Each wall is flat, endless, passes through zero and stands at right angles to its row. A trip goes straight from one point to another. List the walls that it crosses, first one first.

Walls:
(1): [-1.7,-2.3,1.7]
(2): [-1.0,-4.9,0.0]
(3): [2.5,1.8,-5.0]
(4): [-2.7,0.2,2.6]
(5): [0.9,-0.6,5.0]
(6): [5.5,0.8,2.7]
(7): [-1.5,-4.5,0.3]
(8): [2.4,2.5,-0.6]
Trips:
[-3.2,1.3,0.0] to [2.8,1.6,-2.6] => 1, 3, 8, 4, 6
[-2.9,-1.3,-1.8] to [0.5,-5.2,1.9] => 5, 6
[-0.8,-2.3,0.8] to [0.7,1.2,2.1] => 6, 2, 7, 8, 1
[-0.1,1.8,1.8] to [4.0,0.3,-3.2] => 3, 4, 5

Walls:
(1): [0.7,-0.7,-2.1,-1.0,1.7,-0.7,-1.1,4.2]
(2): [-0.7,1.3,-1.6,1.5,-0.9,1.3,2.6,-2.6]
(3): [0.4,1.7,-1.8,0.6,1.0,3.0,0.7,-3.5]
(4): [0.2,1.0,-0.4,-0.8,-1.6,-3.1,1.4,-2.0]
(5): [9.1,-1.8,2.9,-1.1,-3.3,1.5,0.8,-0.4]
(6): [0.8,-3.5,2.1,4.0,-1.5,-1.6,-3.8,-3.6]
(7): [-3.5,-0.7,3.5,0.1,1.3,1.2,0.4,4.1]
(8): [2.9,-1.6,0.4,2.4,3.1,3.8,0.7,0.8]
Trips:
[-0.4,7.0,-2.7,0.9,0.5,3.7,-2.1,-0.4] to [-2.2,2.7,-2.0,-1.8,-2.1,0.1,3.8,4.9] => 1, 8, 7, 4, 3
[0.6,-3.9,2.8,0.0,-3.1,-3.1,-1.0,-3.5] to [4.1,2.4,0.5,-0.9,2.3,-2.0,3.3,-2.6] => 2, 3, 8, 6
[-2.7,-3.1,-0.8,-1.8,1.4,-2.4,-5.0,0.8] to [3.3,-0.6,-1.3,-1.4,-0.2,3.9,-1.0,1.3] => 8, 5, 7, 6, 3
[3.2,-1.1,-1.6,1.1,4.2,-4.2,1.2,3.9] to [5.5,-2.2,-1.8,-4.3,-0.6,-1.2,-0.4,0.9] => 7, 4

Walls:
(1): [3.1,-3.1,4.2,0.9,5.0,0.8,-0.1,1.7,0.3,-1.1,0.5,-2.2]
(2): [-2.6,-0.1,0.5,-2.4,-1.4,-0.6,-1.7,-5.0,5.0,3.8,-1.0,-1.0]
(3): [2.3,-3.1,-3.4,-6.3,-2.1,-0.1,-3.5,-0.4,1.2,2.1,-0.1,1.3]
(4): [-1.9,0.6,1.0,-0.5,2.6,1.3,1.7,-1.1,-7.6,1.1,-0.4,0.6]
(5): [2.1,2.0,1.1,-0.8,1.0,0.4,-1.4,-0.6,0.9,-2.2,0.2,0.5]
(6): [5.1,-1.7,-0.8,0.2,-0.6,-0.8,-2.1,0.0,-2.5,-2.4,1.4,-4.0]
(7): [1.8,1.3,-2.1,1.2,-0.9,0.6,1.9,-5.1,0.3,-1.4,1.0,0.5]
Trips:
[-3.8,-0.6,0.6,0.0,0.2,-6.3,5.0,-2.1,2.1,1.7,4.2,-5.6] to [-1.2,-2.5,2.6,3.0,4.7,-0.6,4.7,-2.8,-4.1,-1.1,0.8,1.3] => 1, 4, 2
[-4.4,0.8,-1.5,-1.6,-4.2,2.6,2.4,-0.8,1.8,-4.4,0.0,-1.1] to [4.4,0.9,-1.2,0.2,-1.8,2.6,-2.1,-1.3,5.3,-3.2,-1.1,-0.2] => 5, 3, 6, 1
[1.1,2.2,-2.0,2.0,3.9,3.7,-4.9,2.3,3.1,6.0,-1.0,-1.0] to [1.2,3.2,0.1,0.0,-5.4,-3.2,-0.9,-4.2,2.4,1.0,-1.9,4.3] => 1, 7
[-1.8,-1.7,-0.2,3.2,-1.0,0.0,2.0,-2.9,0.9,5.4,-0.2,-0.8] to [3.2,-3.9,1.6,-2.1,5.0,-2.9,2.8,-0.2,-5.6,-3.5,2.2,-2.9] => 1, 6, 2, 5, 7
[0.1,6.1,1.5,-2.9,-0.8,0.4,-4.1,-1.2,5.1,1.4,0.1,3.0] to [1.5,1.7,0.1,-7.5,-0.8,0.3,-2.7,0.1,-1.8,-1.5,3.0,-1.1] => 7, 6, 4

Walls:
(1): [-1.9,0.8,1.9,-2.5,-2.7,1.3,2.9,1.0,2.1,0.8,-1.8,-1.4,-0.2,1.3,0.6,-0.1,3.7,-1.6,-1.4,3.9]
(2): [3.4,4.8,-0.3,-2.5,0.3,-1.5,2.6,-1.8,-5.3,1.2,3.8,-1.4,0.0,0.1,2.9,-0.9,2.8,0.4,0.4,1.4]
(3): [-1.2,1.5,-4.8,1.3,0.0,0.6,-1.4,-0.2,-1.6,-0.5,1.1,-1.0,-3.1,-3.3,3.5,0.3,0.9,1.5,0.6,3.4]
(4): [-0.3,-0.7,-1.7,-0.3,2.6,1.4,1.7,2.7,4.0,-2.0,-1.0,1.6,0.3,1.5,3.0,-0.5,7.0,-3.1,-1.6,-0.5]
(5): [1.1,1.8,-2.1,-0.5,-1.2,0.7,4.2,6.0,1.0,-1.2,0.1,1.2,1.7,0.0,1.4,0.3,-3.3,-3.3,1.5,-1.4]
(6): [-1.6,1.1,5.1,4.8,2.4,2.4,-1.0,-1.5,0.1,1.9,1.4,-1.9,4.7,-2.0,2.2,-2.3,0.1,5.7,2.1,-3.2]
(7): [0.0,-1.3,3.5,4.3,-0.1,-6.9,2.2,0.4,2.7,0.3,0.8,2.7,1.3,-0.3,-1.8,-1.2,-0.3,5.1,2.6,-0.7]
(8): [1.3,-1.1,1.0,2.6,1.8,4.9,-1.3,4.7,0.3,-5.3,-3.0,1.1,-0.8,0.3,-1.0,0.7,-0.4,-0.8,-3.8,0.4]
(9): [-2.2,-2.1,0.3,0.9,-6.4,2.2,-0.1,2.7,-0.6,1.9,2.4,-1.4,2.0,-0.2,-2.0,0.8,-2.9,-3.4,0.2,3.6]
Trips:
[-3.6,-2.7,3.6,-1.4,1.2,-4.1,-0.8,2.7,-1.5,2.0,1.8,3.5,-5.2,-3.9,-4.8,1.2,1.0,3.5,0.4,1.0] to [-1.6,-0.4,2.3,-2.7,0.5,-4.5,4.6,0.5,1.3,1.0,2.6,0.1,1.5,-0.1,-0.8,-2.5,-0.5,-2.8,-4.5,-0.5] => 3, 9, 1, 2, 5, 4
[-3.2,-3.7,-2.7,-1.0,2.8,-2.1,-5.3,-3.3,-3.0,-1.5,-3.7,3.3,0.4,-2.9,-0.4,-3.4,6.2,5.1,4.0,-2.3] to [3.3,-0.8,-2.0,1.5,3.2,-2.1,-0.9,2.6,-0.8,0.4,3.8,1.6,-2.5,0.5,-2.5,1.0,-2.2,4.1,-0.4,0.6] => 4, 2, 8, 6

Walls:
(1): [-1.8,-0.9,1.7,-2.7,-2.3,-0.5,6.4,1.8,1.1,-0.2,-1.9,3.9,1.0,4.0,2.2,-1.6,-2.5,2.6,0.5,-1.6,0.8,1.1,1.9,0.7,3.2,0.4,-0.1,0.2,2.2,1.1,-1.7,-2.4,6.2,3.1,2.3,1.8,-2.7,4.0,-3.0,-1.8,3.0,1.5,3.8,0.0,1.8,-5.9,-0.9,2.6]
(2): [-1.3,-0.3,-4.4,-1.7,2.4,-2.9,-2.7,1.9,2.0,5.1,-0.9,-2.7,-5.4,-0.4,-0.1,-2.5,1.9,4.2,4.4,0.0,0.1,0.4,0.3,0.1,1.5,2.0,1.3,-1.9,0.5,0.6,3.2,2.3,2.6,-5.8,-1.7,-3.2,-2.6,-1.9,-3.1,-1.1,-1.6,-3.8,1.1,8.4,-0.1,-1.6,1.2,-1.7]
(3): [-2.1,0.3,0.2,-0.9,0.3,1.5,0.5,-2.3,1.0,2.9,-4.6,-2.4,1.4,-4.2,0.6,1.3,4.2,-2.1,-2.7,3.7,3.4,1.5,1.8,0.9,-0.3,2.5,4.3,5.2,1.5,-1.0,3.4,-0.2,-1.3,-4.1,-1.8,2.3,1.9,0.1,0.2,-0.8,0.0,-1.7,1.5,-3.3,-1.7,-1.5,-1.6,4.1]
(4): [1.2,-1.8,0.9,-3.9,-2.7,0.6,1.2,-0.5,1.9,-3.8,0.9,0.5,0.4,1.1,-0.2,-6.3,-1.6,0.8,0.2,-2.7,5.7,-2.1,2.4,-0.5,-0.4,1.8,4.1,5.7,0.5,4.1,1.4,-2.2,2.7,-4.2,5.5,-1.8,-0.9,-1.3,2.2,-3.1,-2.5,0.7,2.3,0.2,-4.3,4.4,-3.0,-0.9]
(5): [1.2,0.5,-1.0,1.5,0.6,-2.8,0.9,1.0,0.1,-6.3,-4.1,2.5,2.8,-0.9,2.2,-3.8,-1.3,-3.2,1.0,-0.2,-0.1,-2.1,0.3,0.1,-1.1,1.9,-3.3,-1.6,-2.6,2.6,-0.7,-4.7,-1.6,2.4,0.6,-2.1,-3.6,-6.2,-0.1,1.6,4.1,-0.5,-1.2,1.4,1.0,1.0,-0.5,-2.9]
(6): [1.6,2.7,-0.8,1.1,2.2,-0.4,0.3,-1.2,-6.4,-1.6,-2.8,-0.3,1.8,-0.9,-1.4,-1.0,-0.3,2.4,-1.1,1.5,3.5,-3.3,1.4,1.1,-2.1,1.6,-0.8,-1.5,2.2,0.2,1.2,-2.7,3.5,-3.3,-2.0,-2.0,4.5,-4.9,3.7,-0.6,3.1,-2.4,1.8,3.5,-2.5,0.8,-1.4,-2.9]
(7): [3.0,-5.8,-3.8,0.4,-2.9,0.4,-4.7,-2.7,4.1,-2.6,2.4,1.4,-2.4,1.6,5.7,4.9,2.8,3.6,-3.2,3.8,-0.9,-1.1,-6.3,-4.5,-2.4,1.4,-1.0,0.0,-0.4,-0.7,-3.2,1.9,-1.4,-2.3,-3.3,5.1,-0.4,5.0,3.1,2.3,-4.0,0.0,4.7,3.5,-3.6,-1.4,-2.6,1.6]
(8): [0.1,-0.7,-2.3,3.2,3.3,-1.5,-4.3,-0.9,-1.7,1.4,-5.5,2.1,1.6,-1.0,-0.6,2.5,0.8,-1.2,3.4,-3.0,-2.8,-1.7,-1.3,-2.7,-0.6,-0.7,-2.1,2.1,-3.6,3.2,-0.3,0.8,-2.0,-7.1,2.0,5.4,-1.7,0.9,4.3,-4.6,-1.5,2.2,-1.9,4.2,0.3,-0.2,-3.1,1.1]
(9): [3.8,-2.1,-1.9,0.7,0.5,0.3,1.7,1.0,4.0,2.0,2.9,-0.5,-3.3,-1.1,2.7,-0.5,-4.7,2.8,-0.6,-0.4,-0.9,-2.6,2.4,1.8,-0.3,0.6,-3.5,0.4,0.1,0.6,0.2,1.8,5.5,-1.7,1.2,2.2,-1.6,0.9,2.3,-1.0,-1.9,4.6,-2.1,3.8,-2.2,-4.1,-0.2,2.1]
(10): [0.9,-1.1,3.7,0.2,-3.3,0.6,3.0,4.3,-4.5,1.2,-1.0,-2.5,1.2,0.2,4.2,-1.0,3.1,-1.4,-2.9,0.3,-1.8,-2.4,4.8,1.9,2.3,0.5,0.8,-4.3,-2.8,0.1,0.8,1.3,-2.6,1.7,-2.2,-3.9,1.8,2.6,-2.2,1.4,1.0,2.9,4.2,0.3,-2.4,-0.3,1.8,1.9]
Trips:
[1.3,-4.2,1.3,-2.5,-2.2,2.0,0.3,3.3,5.1,5.1,6.0,1.5,2.1,-0.3,1.0,-3.8,-0.5,1.2,2.9,-0.2,0.3,-0.7,1.0,1.2,0.1,1.6,1.2,-1.3,1.7,2.8,-0.7,-2.0,0.3,5.8,-1.7,0.2,0.3,-2.7,1.0,1.8,0.0,-6.2,-2.9,0.3,-0.8,-2.7,1.5,-4.1] to [-0.7,4.4,2.9,-1.3,-3.6,1.3,-1.9,3.9,2.4,4.9,0.6,1.1,-4.0,1.0,1.5,0.9,2.2,-3.6,-2.2,0.1,-3.2,4.0,0.5,-4.1,-5.4,1.1,1.2,-0.2,1.8,0.5,-1.4,1.9,0.0,3.9,-6.6,3.2,2.8,0.4,0.4,0.3,4.0,-1.7,-1.1,0.9,0.0,-2.2,-5.2,4.9] => 4, 5, 7, 10, 3, 2, 9
[2.4,-0.6,-2.3,3.6,4.3,2.0,-0.8,3.5,-3.8,1.8,-3.3,-2.6,1.3,-1.4,-1.1,-4.8,-2.8,1.5,-6.1,1.4,-1.5,-3.8,2.8,-0.6,1.8,4.7,0.4,3.4,-2.3,0.1,-0.7,-1.2,-1.6,-0.4,2.9,-1.9,-2.9,-3.4,0.3,3.4,-1.8,3.2,-6.1,-5.9,-7.0,-1.8,1.5,2.3] to [-1.5,2.6,-0.1,-0.5,0.8,4.8,1.1,-0.2,2.6,-1.9,-0.8,0.0,3.6,2.7,2.0,-1.2,-0.4,-0.1,2.4,-1.9,-0.6,-1.2,-3.6,1.0,-6.8,-0.3,1.2,5.5,3.9,-2.9,1.2,-1.7,1.1,3.0,1.1,-3.0,-0.3,-2.3,-4.7,2.5,0.8,-0.5,-0.1,-1.8,-7.1,1.7,-5.6,-5.3] => 8, 10, 9

Walls:
(1): [-0.1,0.0,-3.5,-3.2,0.7,-0.4,-1.7,0.3,-2.6,4.6,1.3,1.6,2.7,2.6,-2.5,3.0,0.1,2.0,4.9,-1.8,-0.4,-0.1,4.8,-1.6,-0.8,1.7,1.6,1.8,-2.9,4.5,-1.7,-1.7,-1.6,0.3,0.8,-0.8,0.1,1.5,3.6,-0.9,5.8,-3.3,-1.9,1.3,0.5,-0.3,0.2,-2.2]
(2): [2.5,-2.6,-2.6,-0.3,-3.3,1.2,1.3,-1.6,-1.2,-0.8,3.1,1.8,-0.2,-1.0,-0.6,-1.3,1.2,-2.6,1.2,-1.8,-1.2,-0.4,2.1,-0.2,0.7,-6.6,0.5,0.4,0.0,6.4,1.6,0.3,0.3,-1.9,2.6,0.0,-0.6,-3.7,-3.0,-3.0,-2.8,-3.4,3.6,7.0,1.5,3.8,-1.7,0.6]
(3): [1.7,3.3,-3.0,-4.2,-1.9,-3.2,1.4,0.8,-1.5,-0.1,-3.1,-4.9,0.1,2.5,2.0,0.7,-0.9,0.4,0.9,-2.5,2.3,1.6,3.6,0.6,-0.1,0.6,0.8,2.7,1.2,-1.7,2.1,3.2,-1.1,0.6,5.0,4.5,2.4,2.9,-1.5,3.6,1.8,-1.3,-0.7,1.3,0.2,-0.3,2.7,3.3]
(4): [-4.9,-3.7,-2.6,0.8,1.1,-1.9,-1.5,-2.3,-0.8,-1.2,-1.9,-1.3,0.2,2.7,-0.3,1.6,-0.4,0.6,3.9,1.2,3.3,-4.7,3.7,-2.9,3.0,3.7,-3.7,2.0,1.2,3.6,0.7,-1.0,-1.3,1.0,-3.0,2.7,-0.7,1.6,-7.2,-2.5,0.9,8.2,-3.6,2.3,-3.8,0.0,-2.6,0.3]
(5): [-0.4,-1.4,1.1,0.8,3.2,-4.0,0.0,-1.2,0.3,2.9,0.4,-1.4,0.2,-1.6,4.5,0.2,-1.5,-2.0,-0.6,1.3,-2.7,0.9,-0.5,-1.4,0.7,-2.8,-0.9,-2.4,2.1,-0.2,6.2,-4.5,4.2,-1.5,1.6,3.5,1.2,-2.9,3.3,-2.3,2.3,2.9,0.6,-3.5,0.8,-0.4,1.6,1.0]
(6): [-2.1,-0.9,-2.7,-1.6,4.3,-1.1,-1.0,2.8,0.0,-2.4,-2.1,2.2,5.0,-2.7,0.2,0.0,4.6,3.0,-2.3,4.4,0.6,0.5,-2.1,1.3,2.7,0.9,3.9,5.8,2.1,-1.5,-3.3,-1.7,0.0,-0.9,-0.5,-1.8,6.1,-2.5,-3.3,-1.8,2.6,-3.5,-2.9,-2.1,0.7,0.0,0.6,-4.1]
(7): [4.5,1.5,4.8,-0.2,1.1,-2.0,-0.7,1.5,-1.7,-2.8,-4.0,3.5,-0.9,0.0,1.6,3.9,0.2,-3.5,-4.1,4.5,-5.7,3.6,2.1,0.0,-3.2,2.3,-3.5,1.5,-4.1,-5.4,0.0,-3.1,0.1,3.1,-6.9,-4.8,-0.7,-0.1,-1.6,-0.7,-0.8,1.0,0.8,-1.2,1.3,-2.2,2.6,2.2]
(8): [-4.3,-1.9,-1.4,-1.0,0.2,3.1,-0.7,2.5,-4.2,0.2,0.4,1.8,-1.0,-1.8,1.7,-1.7,-1.5,0.1,3.1,2.6,7.2,0.5,0.4,1.9,-0.3,-1.7,4.5,-2.7,1.6,-4.1,-2.5,0.1,3.2,0.4,0.3,0.6,0.2,1.2,1.9,0.6,-2.1,4.0,-0.3,-0.4,4.6,3.0,-2.7,-2.0]
Trips:
[4.5,-3.0,1.3,0.4,3.6,2.9,-2.3,3.5,-0.7,-2.2,2.1,-1.8,-4.0,-6.4,-0.3,2.8,-3.0,0.6,-0.8,1.7,-1.7,-0.1,-3.0,-1.1,-0.6,-4.5,1.0,-1.4,-4.9,4.9,-2.8,-4.0,0.5,-0.4,-2.5,1.0,0.2,3.5,1.9,0.4,2.2,-0.2,1.5,1.4,0.2,2.1,-3.3,-0.6] to [-0.4,0.6,3.4,2.4,0.9,0.3,-3.0,1.0,-3.6,-0.9,-2.4,-1.2,0.4,-1.3,1.7,4.0,0.5,-1.1,-2.2,2.7,-0.9,5.6,-1.7,-1.7,-0.6,-0.4,0.2,-0.1,0.0,-2.0,3.0,1.7,-0.6,0.9,-1.3,0.7,-1.2,2.0,3.0,-2.4,0.2,-3.2,3.0,0.8,3.3,1.7,0.3,-2.9] => 1, 6, 2
[1.7,-0.7,0.6,-3.5,-0.2,1.3,0.9,5.1,3.2,-2.1,2.0,-0.4,-1.1,0.7,3.4,3.7,7.4,-1.6,0.7,3.3,-6.5,-1.1,-1.7,-3.0,-2.1,6.4,-1.9,2.2,1.1,1.4,3.1,3.7,1.4,-1.0,-1.2,-2.5,0.0,-3.1,2.6,-1.9,-3.3,-0.9,-0.3,-2.0,-1.9,-2.8,-1.1,0.9] to [0.4,3.5,-0.6,-1.3,-3.7,-4.1,-3.5,-0.8,1.5,4.2,-5.6,-7.7,0.7,-2.9,0.7,3.1,4.6,2.5,3.2,4.0,-1.4,0.1,0.0,2.0,2.0,-0.7,2.9,-0.5,-0.3,-2.4,2.2,-2.0,5.3,2.0,-0.5,0.9,-0.6,-3.2,-0.1,-0.7,-3.8,-0.1,0.5,0.6,-1.0,5.9,3.5,0.4] => 3, 8
[-0.6,2.6,1.5,2.7,-0.5,3.7,0.8,4.5,1.6,-4.8,0.1,0.3,-1.3,-2.1,2.5,1.5,-2.9,-2.7,-1.4,0.4,0.7,-1.1,-0.5,3.6,4.0,-5.8,1.3,-2.2,-4.0,-3.6,0.7,2.0,-2.6,0.4,1.8,-0.5,2.7,4.4,0.4,-3.5,-2.4,4.4,2.7,2.1,-3.6,-2.7,3.3,2.6] to [1.9,0.8,-0.5,3.7,1.4,-6.0,-1.9,0.1,1.3,1.3,2.7,-4.0,0.1,-0.9,0.5,-3.3,-0.1,-2.4,-3.0,-4.0,-1.3,-1.2,2.7,1.8,2.0,0.1,4.3,-1.3,-1.8,-3.1,-0.7,-5.7,0.1,0.0,0.1,-3.9,6.3,0.3,2.0,-1.6,-0.4,0.6,-1.8,-2.3,1.1,1.0,2.0,3.9] => 5, 8, 6
[-1.6,-1.8,-5.8,-3.2,-1.4,1.6,1.2,-4.1,-0.7,-2.0,0.5,-4.1,3.6,-3.3,1.1,-2.3,0.8,-0.3,-4.6,-4.2,-0.1,-3.8,-6.1,0.2,-3.3,3.6,-0.8,-3.5,3.4,-1.7,2.3,1.9,2.6,4.3,1.0,-1.4,-0.7,2.9,-1.2,-4.1,-2.7,-1.8,3.5,-4.0,2.9,-0.4,-1.5,2.5] to [0.7,0.3,-3.6,-0.5,3.9,1.7,-1.1,-0.4,-1.5,0.4,-2.0,-1.8,-1.6,-4.5,-4.2,-0.8,4.2,1.3,1.9,-3.5,-1.8,0.1,-5.1,2.9,-0.1,-6.0,-4.0,-1.8,4.4,3.9,-1.4,-3.1,0.6,3.5,-5.2,3.2,1.8,-4.7,1.3,-3.6,-0.6,0.4,-0.1,1.2,-0.6,1.8,-1.6,0.5] => 2, 3, 6, 8, 4
[0.9,-6.4,-1.6,-0.8,-1.6,1.9,1.5,-2.1,-1.4,0.3,-1.0,1.3,0.4,-1.8,-2.6,-6.0,-3.5,-1.6,-0.6,0.5,1.0,-7.3,2.4,-4.0,-1.1,-0.9,-3.5,-3.0,-1.1,-3.5,0.2,1.7,-1.2,1.9,1.3,1.9,2.1,-1.2,0.4,-1.2,-0.2,1.0,1.6,4.2,0.4,-1.7,2.1,-4.2] to [0.2,-3.9,0.3,5.0,-0.2,1.9,-2.2,0.3,-0.9,2.1,0.1,-0.3,3.4,2.3,1.5,5.7,0.6,-2.4,-2.2,-1.3,-3.9,-1.0,1.1,0.0,1.2,-1.7,7.9,2.1,-3.4,-1.0,-2.6,-1.7,-3.9,0.3,-1.4,-2.6,-5.4,-4.2,-5.6,-0.5,1.1,-4.6,2.0,-0.1,-2.2,2.2,-1.9,-1.7] => 1, 8, 6, 7, 4
